Each row is a point. The points of each table are mixes of a few directions, plus a little noise. How many directions does each table use, and how many do they share? Where both have some left over, give the other angles between the two spaces (their principal angles), to ten degrees, smallest first.

First, 5 rows:
[[  7 -13]
 [  2  -3]
 [ 13 -23]
 [-33  60]
 [ 12 -21]]
Second (7 x 2):
[[-38 -21]
 [-49 -27]
 [ 15   8]
 [ 12   6]
 [ 48  26]
 [  9   5]
 [  3   2]]
Directions: first 1, second 1, shared 0; angles 90

First (5 x 4):
[[-47 -40  60 -38]
 [ 12   4 -13   8]
 [  1  16  -5   4]
 [  3  27 -11   8]
 [ 31  -6 -31  18]]
Second, 5 rows:
[[ 14  13 -19  -8]
 [-23 -29  39  59]
 [ 22  22 -33  -7]
 [ 11  13 -19 -21]
 [-26 -19  32 -22]]
Directions: first 2, second 2, shared 1; angles 80

First:
[[ 23  -6 -47 -29 -52  60]
 [ -8   2  16  10  18 -20]
 [ -7   2  13   8  15 -17]
 [  5  -1 -10  -6 -11  13]
 [  0   0   1   0   1  -1]
 [  0   0   1   0   0   0]
 [-12   3  23  14  26 -30]
 [  4  -1  -7  -4  -8   9]
 [ -5   1  11   7  12 -14]]
Second (6 x 6):
[[  8  -6   2   1  -9  23]
 [-14   3 -12 -28  26 -40]
 [  8 -13  14   1   1  32]
 [-10  -4  20  -1  30 -17]
 [  3  20 -23  12 -31 -11]
 [  6   2   1  14 -16  15]]
Directions: first 1, second 3, shared 1

First, 9 rows:
[[  1 -14   7  21  -1  10 -11  -9   8]
 [ -6 -10  10  -3   4 -17 -10  -6   8]
 [-29  12   6  18 -15   0 -24  18 -17]
 [  9 -18   4  19   5  11  -5 -15  12]
 [  5  11 -14  -5   2  18  11   4 -11]
 [-16   1 -11  -1  26  13 -20  -9 -19]
 [ 14   1 -17   4  13  31   9  -9  -8]
 [ 15  -9  10   2 -12  -8  12  -2  19]
 [  7  25   5 -60 -22 -59  35  28   8]]
Second, 9 rows:
[[ 17 -22 -13   9  32 -26   5  10  -8]
 [ -7  12   4   7 -20  12  -1   8  -3]
 [ 10 -14  -6   0  22 -17   3  -1  -2]
 [ 18 -25 -13   2  41 -31   5   2  -4]
 [  8  -3 -12  35  -4 -10   6  36 -20]
 [ -8   9   8 -10 -12  14  -3 -12   8]
 [-17  23  13  -9 -33  27  -6  -9   8]
 [-18  27  14  -7 -40  32  -5  -8   6]
 [  0  -7   5 -28  17  -2  -3 -29  14]]
Directions: first 4, second 2, shared 1; angles 90

First, 11 rows:
[[  0 -24  -2  -5  13 -10   6  -1  -4  19  -9]
 [ -1 -39  -4 -13  13 -11  10  -1 -13  27 -10]
 [ -2 -16  -2 -11  -3  -1   5   0 -13  12   0]
 [  1   6   0   6   4  -1  -2   0   8  -4  -2]
 [  2  60   6  21 -19  18 -17   2  22 -44  14]
 [ -4  16  -1 -19 -42  22  -1   1 -28 -13  23]
 [  0  -1   0   2   4  -2   0   0   3   1  -3]
 [  0  30   2   4 -19  13  -8   1   2 -21  12]
 [  4 -15   1  13  33 -18   2  -2  20  12 -19]
 [  2  11   2  12   8  -2  -4   0  14  -8  -3]
 [ -1 -26  -3 -11   7  -6   8  -1 -11  18  -5]]
Second (8 x 11):
[[ -7   1   0   4  21  -5  16 -18   4   6 -17]
 [ -8   2  -1  -3   8   1  17 -16  -6   5 -11]
 [ -3  -1   0   9  22  -7   9  -9  12   4 -15]
 [-10   3  -2  -8  -1   6  17 -18 -14   5  -6]
 [ -7   1  -1   0  14   0  16 -16  -2   6 -13]
 [ 17  -5   4  13  -4  -8 -30  30  21  -9  13]
 [  2   2  -1 -23 -51  19 -13  17 -32  -9  34]
 [ 15  -4   3   9  -9  -7 -31  31  17  -9  16]]
Directions: first 2, second 2, shared 1; angles 70

First (9 x 14):
[[ 44  -4  13  15   8  12  18 -24  -5   1 -17   4 -34   4]
 [ -1   0   0   0  -1  -1   0   1   1   0   0   0   1   0]
 [-60   5 -17 -20 -11 -16 -25  33   6  -2  24  -7  46  -5]
 [ 36  -3  10  12   6   9  15 -20  -4   0 -14   4 -27   3]
 [  3   0   1   1   1   1   1  -2   0   0  -1   0  -3   0]
 [ -1   0   0   0   0   0  -1   0   0   0   1   0   0   0]
 [ 46  -4  13  15   8  13  19 -25  -5   1 -18   5 -36   4]
 [-28   2  -8  -9  -5  -7 -12  15   3  -1  11  -3  21  -3]
 [-40   3 -11 -13  -7 -11 -17  22   4  -1  16  -4  30  -3]]
Second:
[[  9   9 -29 -20 -28 -21  12 -11  -6 -15 -18   2   0  -5]
 [-19 -10  16   4  -1  20 -32 -18  -5 -27  11   7 -16  21]
 [ -9   6  13 -23   2  24 -22 -29  -3 -33   8  -7  -2  23]
 [ 18   5  -4   8 -11 -22   2  15   9   9  -2  -1   4 -13]
 [  6  -5 -16  10  -3 -11  19  14   0  16  -2   4   3 -15]
 [-11 -10   8  -6  27  44  19  -2  -2  17  18 -12  12   0]
 [-23   0  29  14   8 -17 -29   6  -1   5 -25  12 -21  15]
 [ -1 -10 -10   0 -23   1  18  10   2  25 -12  -6  -3 -18]
 [ 17  -4 -23   0   6  12  28   4   1   4  24  -5  18 -14]
 [ -2  15  11  20  28 -43 -22  10  -4 -12 -13  22  -7  15]
 [ 14   3   3  -8  -5  13   8   3   9  10  10 -15  12 -10]]
Directions: first 1, second 6, shared 0; angles 90

First:
[[ 10  -9 -12  -5  11  -4  20  -4 -12  27  -6  12  -6   7 -16  -2 -16 -13]
 [-30 -22  -1 -14  -4   5 -13   1  -1  16  18 -21 -21  17 -23   7   0  11]
 [ 23 -14 -17  21 -26  15 -11   2   7  22  38  25   9 -31  -3  -4 -29 -29]
 [  0  27   9 -19  16   1  28  -4 -15  25 -17 -21   2  15   5  -3  10  12]
 [ 12   2  -6  13  16  -7  -3  -6  -3 -26  -8  24   1 -12  13   8  -2   9]
 [ 10  30  12  11  -1  -1  -1   0   6 -30  -7  -3  20 -13  33  -2  19  11]
 [ 10  20  10 -34   2  15  21   6 -13  47 -32  -5  -7   4 -14  -6 -15  -9]
 [-21  12  10   6 -18  13 -23   1  11 -11  37 -32   6  -6  19   6  21  26]
 [-21 -14   7   2  10  -6 -37   2  10 -60 -15  10 -17  -3   2  17  11  28]
 [  7 -32 -12  21  -6 -31  19   3   9 -11  -9  12  13  22 -15 -21   2 -45]]
Second:
[[  0 -14  -9  23  15 -24 -10  14  14 -40  31   6  15   5   2   3  20  -5]
 [-10 -20 -12   3   0  10 -24  -5  -2   1  26  11 -18 -11 -10  16 -15  15]
 [ 20  38   9 -21 -12  30  20  -2 -13  54 -10  -6   6 -18   9  -7 -18  -3]
 [ -2  -9   6   3  -3 -11  -2   2   8 -27 -28   7   0   6  -2  -6   6  -9]
 [-21   5   3  -8 -14  22 -13 -13  -7  21  23 -24 -15  -5   4  10  -2  28]
 [ 37  40   3  -1  11  -3  35  17  -3  24   1   0  35  -5  14 -15   6 -25]
 [-28 -31   6  -3 -21   7 -36 -13   8 -33 -26  10 -30  -4 -11  10 -11  14]
 [  3  -6  -6   2  25 -29  34   1  -6   0 -17  -4   7  30  -9 -10  14 -14]]
Directions: first 6, second 5, shared 4; angles 40

First (11 x 24):
[[-20  -6  14  12  10 -10  -5  -3   6   1  36  17   4  11  14  -2 -18  20
   14  -1  16  -9 -10  11]
 [ 10 -12   7   0  -7   8   2  -7  -9 -11 -24  -2 -22   0 -18   5 -10   0
  -14 -21 -20   9  24   5]
 [ -7 -19  -7   2   1   0 -16  14   6   4 -11  -4  11   3  -2   7   2 -25
   -9  19  13  -2  -5 -18]
 [ 23  31   6  -8  -2  10  19  -6  10 -11  -1  -5  -2  -1   8  -7  24   8
    2 -13 -10   6  -9  14]
 [ 11  14  -1  -4  -8   7   9   1  10  23  13  -5 -12  -9 -29 -15  -1  -9
    3   8   3  -1  -7  -5]
 [-17 -14  -1  10  10 -18   4  -3   0   8  32   3 -13   2 -12  -3 -29   9
    8  -6  15   1  -2  -1]
 [  1  19  10  -1  -7   4   6 -15 -12   4  10  12  -4  -5   7  -8  -5  31
   12 -10 -16  -7   9  19]
 [  7   4  27   3 -16  31 -24   7  19   7 -11  16  13  11   5  -1  15 -10
   -6  19  -1 -17  -5   8]
 [ 16   9 -13 -10   1  -1  15  -2  -9 -20 -26 -15  -2  -6   6   6  18  -4
   -8 -15 -15  14   7  -1]
 [ -4 -11 -25  -2  25 -26  12  13   9 -25   1 -21  12   5  19  13  14 -19
   -4  -3  22  18 -21 -18]
 [-21 -16 -16  -2  -8  -5 -21   1 -30  18 -18   5  16 -12   2   6 -11  -1
    2  22  -6 -12  20 -15]]
Second, 11 rows:
[[  1   9   2  -7  -8  -2  -2   3   0   0   3  -4   4   7   5   3 -13 -14
    6  -5  -4   3  -5   2]
 [ 30  47  -1   8  34  -9 -46  60  16  -2  -9  -8  -2  -6 -12  -8 -18  19
   -3   8   2  31 -31   3]
 [-24 -44   0  -1 -22   9  38 -50 -13   2   5   9  -1  -1   6   5  23  -7
    0  -3   0 -26  28  -4]
 [  0 -10  -2  11  12   2   1  -1   0  -1  -4   6  -5  -9  -6  -4  16  19
   -6   8   5  -2   5  -2]
 [  4   1  -2   5   9   0  -6   8   1  -1  -3   2  -3  -5  -5  -2   5  12
   -3   4   2   3  -3  -1]
 [-10  -1   3 -16 -26   0  14 -17  -5   3   8  -5   8  15  11   7 -14 -31
   10 -12  -6  -8   5   2]
 [-12 -18   1  -4 -15   3  19 -25  -7   2   4   3   2   3   5   4   6 -10
    2  -4  -1 -13  13   0]
 [ 13  14  -2   9  21  -2 -19  25   7  -2  -6   0  -4  -7  -8  -5   1  19
   -6   7   4  12 -11   0]
 [ -2  16   5 -18 -21  -4   1  -1  -1   2   7 -10   9  17  13   8 -27 -35
   12 -14  -9   3  -6   3]
 [ -9 -13   0  -3 -12   2  14 -17  -5   1   4   2   1   3   4   3   3  -8
    2  -3  -1  -9   9  -1]
 [ 10  -1  -5  18  29   0 -14  17   6  -3  -8   6  -9 -16 -15  -7  18  36
  -12  13   7   7  -4  -2]]
Directions: first 6, second 2, shared 0; angles 70, 90

First:
[[ 14  -1  15 -29  13   2 -10   0  -7  -3 -47  -5   8   5  -9 -12  19  23
    4  -6 -10 -19   8 -14 -19   8  -6  22  -4  -6  20 -14]
 [  8  19   7  -9  -3  22  14   3 -11  12 -16   8   9  -2  -8  21  19  39
    9 -14  14 -19 -11 -15  11  33 -17   2   4  -1  12 -10]
 [ 22 -10 -11 -26   8  -4  -9  -4   1   6 -37  -5 -16  18  -8 -36   4  23
   -3   4 -23 -25 -14   1 -35  -3   7  -4 -34  -4   8 -10]
 [-14  15  22  15  -3  -3   2   3   7 -11  23   4  13  -4   5  33  -8 -19
    9  -6  22  17   4   6  29   3 -14   4  18   7  -9   9]
 [-15  -7  -5  18  -4   0   2   1  -4  -2  24  -1   5 -15   7   5  -4 -22
   -6   4   2  20  18  -3  10  -9   8   4  21  -1  -3   6]
 [  3 -15 -13  -1   3 -16 -10  -4   9  -4   2  -5 -15   9   2 -26 -14 -16
   -7  11 -16   3  -4  14 -18 -21  15  -9 -19   0  -8   4]
 [ -1 -23 -54  17 -13   6  12  -3  -6  22  31   1 -27 -10   5 -33  -9  -1
  -20  17 -20   3  -7   3 -18 -14  30 -29 -13  -4  -9   4]
 [-17  22  39  15   0  -7  -2   4  11 -21  21   3  22  -2   5  47  -9 -28
   15 -11  31  22   7   9  40   4 -23  11  25   9 -10  11]]
Second (11 x 32):
[[  6   2 -23  12  -1   5  12   4  -6  10  19 -12 -17  -2   2   4   0  18
   -8   7 -19 -14 -15  -3  -7   1  13 -22   6   1  -9   0]
 [ 19   1 -55  21   0   8  25   4  -8  24  44 -22 -47  -4   0  10 -15  39
  -25  15 -31 -30 -39   1 -18   5  27 -53   4   5 -28   5]
 [ -7   1  16  -4  -1  -1  -7   0   1  -6 -13   5  16   1   1  -4   9 -10
    9  -4   5   8  12  -3   6  -2  -7  16   2  -2   9  -2]
 [ 10  -8   8 -22   6 -12 -10 -12  17  -7  -8  15 -10   4  -6   1 -30 -13
  -10  -4  31  10  -2  17  -5   4 -14   5 -23   6 -10   7]
 [-16   2  33  -6  -2  -1 -13   2   0 -13 -26   8  34   1   2  -7  20 -21
   19  -8   9  16  26  -7  14  -5 -13  33   6  -6  22  -6]
 [ 27 -14 -13 -28  10 -17  -5 -20  25  -1   7  17 -41   5 -11   7 -60  -4
  -31   0  41   4 -24  30 -18   9 -12 -18 -39  14 -31  15]
 [ -6   5  -6  12  -3   7   6   7  -9   4   5  -8   5  -3   4  -1  16   8
    5   3 -18  -6   1  -9   3  -2   8  -3  13  -4   5  -4]
 [ -1   4 -18  17  -3   8  11   8 -11   9  15 -13  -6  -3   3   2  13  16
    0   6 -24 -13  -8  -9  -2  -1  14 -15  13  -3  -2  -3]
 [  6  -2  -9  -1   1  -1   3  -2   3   3   6   0 -11   0  -1   2 -10   5
   -7   2   2  -3  -8   4  -5   2   2  -9  -5   3  -8   3]
 [-14   0  38 -13   0  -5 -17  -2   4 -16 -30  14  34   3   0  -7  13 -26
   18 -10  19  20  27  -2  13  -4 -18  37  -1  -4  20  -4]
 [-25  10  27  11  -7   8  -6  12 -14  -8 -20  -4  44  -2   7  -8  46 -11
   29  -5 -16   7  29 -21  18  -8  -1  31  25 -11  31 -12]]
Directions: first 4, second 2, shared 0; angles 30, 50

First:
[[-22  26 -15 -30   7 -14 -43   0 -23   1 -18  22  10 -21   4  -4   8 -20
   37 -29 -23  -5   6  10  -1   5  -1  -8 -11 -10 -21  13]
 [  2   3   9   9   5  16  11  20 -11 -10  -6  -8  11 -18   5  35  13  26
  -16   6   2  -9 -18   5 -15  16   7  -2  16   4  22 -22]
 [ -7 -12 -35 -16   3  -7 -15 -26 -11  -1   9  24  21  15 -16 -14   1  -1
   42 -24  -6  -5   5  -4  34   4 -13   6 -28 -10   7 -14]
 [ -2  10  10  -4  -5 -14  -9  -3  14  11  -3  -3 -22   4   6 -26 -11 -28
   -3   4  -3  11  17   0  -7 -18   1  -3   0   1 -30  32]
 [ -5  14  10  -5  -1  -7 -10   6   2   5  -8  -2 -12  -9   8  -7  -3 -16
   -3   0  -5   4   7   4 -12  -7   4  -5   5   0 -19  19]
 [  9 -16  -1   9  -5  -1  15 -12  15   3  12  -4  -7  20  -6 -15  -9  -1
   -6   8   9   5   5  -8  12  -9  -4   6  -5   2   2   1]
 [ 11 -24 -10   8  -7  -4  16 -24  19   6  19   0  -7  32 -12 -27 -13  -6
    3   5  12   8  11 -12  25 -13  -9   9 -14   1   2   1]
 [ 14  -3  32  21  -8   1  26   9  28   8   4 -25 -31   8   9 -10 -12  -8
  -42  30  14  12   6  -4 -20 -17   8   0  19  11 -13  22]
 [  5 -25 -25   7   6  20  17  -7 -17 -15  12   8  35   7 -15  30  13  42
   12  -7   7 -15 -21  -4  24  24  -7   8  -9  -3  49 -52]
 [  3   1   8   7   1   8   8  10  -1  -3  -2  -7   2  -6   3  14   4  11
  -13   7   3  -2  -8   1  -9   5   4  -1   9   3   8  -7]
 [ -9  26  17  -6   5   2 -14  26 -14  -3 -20  -4  -2 -32  15  23  11   0
  -10  -1 -11  -4  -8  11 -30   8  11 -10  18   1  -8   7]]
Second:
[[  3   0   9   4  -1   3  -5  -3   7   1   6   0  -7   0  -9   3  -8  -7
    6 -14   4  -2   1   7  -1  -9  -6   1  -2   1 -13  10]
 [  3  -2  29   3   0   9  -4  -8  24   6   5  -1  -5   5 -10   9  -9 -10
   10 -35  -5 -16   8   6  -1 -14   8   8  -2  -5 -16   4]
 [ -9  -4   9 -15 -14 -11   5  -1   1   6 -19   0   3  -1 -10 -11   9   6
   -9  -2 -19  -8  14  -9   8 -10  14   5  10   2   2 -10]
 [ -3   0 -10  -5 -14 -12  -6   3 -15   0  -4   0  -8  -7 -18 -13  -3   0
   -6  11   6  13   2   4   6 -12 -19  -6   3  12 -13  14]
 [ -3   1   9  -7  -2  -9  -5   5   4   6 -15  10  -1 -10 -12   4   9   6
    0 -15 -21 -15  12   2   2  -5  19   9  16  -4   3 -12]
 [  7  -1  13  12  13  22   5 -10  19  -3  19  -9   3  16  18  12 -10 -11
   10 -13  13  -5  -9   0  -7   7   1   1 -17  -9  -2   3]
 [-10 -12   3 -11   4  19  44 -16   9  -5  -8 -26  38  41  60 -16  15   9
  -18  37  -7  -4  -5 -42   2  29  30   0 -21 -13  43 -35]
 [ 15  16 -54  27  19  -2 -27  20 -37 -15  32  13 -20 -25  -3  14 -14  -3
   11  28  46  38 -30  31 -12  17 -53 -20  -6  11 -10  34]
 [ -4   3  -9  -8  -6 -18  -7  11 -12   3 -16  12  -3 -17 -15  -3  11  10
   -5   3 -16  -2   8   3   3  -3   7   3  18   3   5  -7]]
Directions: first 3, second 4, shared 0; angles 40, 60, 90
